Each row of a before or after table is a point. One or more steps were done to the points. Then noise was added and the rows were shuffled. The steps act on how far a point lies along the listed directions, d1 being the first. Write out the steps. A step turns or swaps two directions, mirrors them in a line or flattens them onto one, adds a multiple of one to another, or multiplies one. Angles are multiples of 10 degrees, from the lower direction toward the higher: turns from -170 to 170, lines from 10 to 170 but not 90. Use the fewest steps. Two steps may share a direction if one is a turn and the other turns, adds or multiplies; they go together, in the order done. Otherwise the lowest direction goes first.

Directions:
(1): [52 11]
(2): [-11  52]
Before (9 x 2):
[[-49  17]
 [ 39  42]
 [ 44  14]
 [-39  33]
 [-85  26]
 [-48 -13]
 [-21 -47]
 [-19  29]
 [ -1 -10]]
After (9 x 2):
[[-48  25]
 [ -6 -56]
 [ 35 -37]
 [ 49   0]
 [-15 -55]
 [ 19   2]
 [-24 -33]
 [  6 -93]
 [-21  39]]
Steps: turn d1 and d2 by 110 degrees

Directions:
(1): [ -5   6 -44 -20   8  77]
(2): [  4  30  40 -36 -65  19]
(3): [-16  42  50  41  36  31]
(4): [-64  24 -34  33 -35 -13]
(5): [ 54  61 -34  15  -3 -17]
Before:
[[ 26   0  24  -3 -46 -59]
 [ -3 -28  -3  23  51 -17]
 [  9 -13  14  14  44  11]
 [  3   6 -20  33  58  13]
 [  5  21  -1 -26 -21  -2]
 [-15 -63  -3  20  72  -6]
 [ 34 -31   5 -12  44   5]
 [ 24  -2  25   2 -16 -37]
 [  2 -38 -11  18  42  -8]
 [ 13 -19  28  24  48  -4]
 [  3  12  -6   9   6  23]
 [ 37  28 -22  20  25   4]
 [ 16 -44   9   3  56  -3]
 [ 31  11   8   0  16 -35]]
After, 14 rows:
[[-28  10 -48  17 -11 -15]
 [  8  -4 -30 -10   1  36]
 [  8  -3 -23  18  17 -43]
 [-20   2 -37  23  -9 -31]
 [ 21  -9 -69  -3  29   7]
 [ -5   1  44  30 -20 -77]
 [ -8   8   8  24   1 -70]
 [-15  10  16 -11  -1   9]
 [ -2 -10 -37   4  -9 -15]
 [  3 -19 -29   9 -17 -58]
 [ -7   0  86  43 -22 -95]
 [  2   4 -25  26  15 -17]
 [  8  -6 -50  14  14   1]
 [  0   1 -38  22  14 -26]]
Steps: multiply d1 by 2; flatten d2 and d5 onto the line at 150 degrees; turn d3 and d4 by -160 degrees

Directions:
(1): [-54 -32  -2 -67 -46 -52   8  28  13  26 -24]
(2): [ 11   0  25 -48  61 -22  30 -20  35  24  71]
(3): [ 45 -55  30 -28 -34  44   8  22 -60  19  32]
(4): [-23 -17 -21   5 -38  28 -76  -8  47  -2  62]
(5): [-37  -2   1  69 -15 -34  19 -17 -37  67  37]
(6): [ -7  18  15  32 -24  15  56  82  42 -22  29]
Before (13 x 11):
[[-17  29 -34   4  28 -25 -20 -44  54  -5 -25]
 [-30  -3  -4 -19 -13 -22  47  17 -14  11 -25]
 [  3  19  -3  27 -25  23  29  30 -16 -39 -41]
 [-16   4   0  14 -22   6  23  32 -26  -1 -36]
 [ -8  15 -19  -9  28  11  -7 -17  30 -14 -21]
 [  1  32 -14 -11  19 -14 -26 -27  22  -9 -32]
 [ 12  39   4  25  33   3  18  11   5 -65 -51]
 [ -8  11 -12  30   1 -19  34  48   0 -12 -66]
 [-15   0  20 -20   5 -24  21   5  11  12   8]
 [  0  27  -6  12  35  -9   0 -18  19 -17 -34]
 [-15 -24  23 -30 -17 -22  20   2 -16  24  16]
 [-20 -23 -11  -7  -8 -19  21  11  12  44  58]
 [  5  21  -6  50   6 -25  39   9 -40  -7 -63]]
After (13 x 11):
[[ 24  10 -19   1  29  40 -26 -46 -13 -24  -7]
 [-49  26 -23  24   9 -36 -20 -25  43   9 -15]
 [ 18  11  16 -10  40   5  -4 -27  11  -8  17]
 [-18  -4 -21  23 -35  -3 -19 -28 -56  -3 -55]
 [ -5   8 -41  34  18 -13 -53 -38 -15  -7 -72]
 [ 48 -10  25 -21  19  42  -4 -14 -11 -22  32]
 [ 50  -4   1 -49  46  16  38  13  11 -20  17]
 [-43  26 -23  33  21 -16   6 -13  37  15   0]
 [-32  48 -20  40   0 -25 -17 -10  48   7   3]
 [-48  57 -41  45  28 -44   5 -20  96  -6 -12]
 [  4  -3 -14   5 -14  30 -30 -12 -40 -12 -45]
 [-70  14 -22  38  -4 -56 -34 -45  -8  13 -37]
 [-25  -9 -42  -5 -25 -16 -75 -37  -5 -13 -61]]
Steps: turn d1 and d5 by -160 degrees; multiply d1 by 1.3; multiply d2 by 1.3; multiply d3 by 1.6; turn d4 and d6 by 120 degrees

Directions:
(1): [ -2 -40 -12  22  -9 -50 -13 -48  46 -16 -11 -36 -61 -31  76 -45 -39  10]
(2): [  2 -39  53 -10 -27  -9   9   4  11  25  11 -30  61 -26  68  78  33  43]
Before:
[[  4 -20  15  -5  -3  -5  19  -2  11  22 -16  -9  27 -10  23  54  20  26]
 [ -1  21 -12   6   7  -8  -2   2  11 -17  -2  21 -31  13  -8 -42  -7  -8]
 [ -9 -10   9  36   9 -19  -3 -23  12 -11  -2 -16 -16 -17  40 -22 -21  13]
 [  3  39  -3 -24   5  27  10  54 -49  13   1  36  41  38 -95  26  23 -27]
 [ -2   7 -17  -1  -7  -4  -4 -17  22 -14  -6   8 -38  11   9 -44 -33 -24]
 [  6  10  26 -15   8  25   6  35 -32  27   2   1  47   0 -33  32  25  14]
 [  5 -15   5  17  -9 -29 -16 -22  32   1   0 -19 -21 -20  29 -22 -27   8]
 [-12   2   7   5  -8 -15  -2 -16  12  -2  -6 -16   9 -19  29  -1   9   4]]
After (8 x 18):
[[-11  12  13  -3  -7   0   3   0  -3   3  -3  -6  31 -11   8  16  24   3]
 [  0  31  -2 -18  -6  31   6  19  -9   2   4  30  13  30 -38  -3  -2 -25]
 [  4 -26   1  13   4 -32 -10 -20  19   5 -13 -34 -35 -30  39 -34 -26  16]
 [ -8  17  27  17  14  22   9  18 -24   5   9  10  42   6 -12  26  15  11]
 [  7  15  25  -5  -4  16  -3  22  -9  19  11   8  45   6 -30  32  14   8]
 [  5 -27   9   1  -3 -18  16 -15  20  16 -18 -16  10 -18  39  39   8  27]
 [  0 -16 -40  17  -2 -55 -16 -30  26 -22 -20 -17 -82  -6  15 -72 -53 -23]
 [ -2  32  -5  -1   8   8   4  17  -3 -10   3  30  -8  23 -30 -22   9  -9]]
Steps: mirror d1 and d2 in the line at 80 degrees
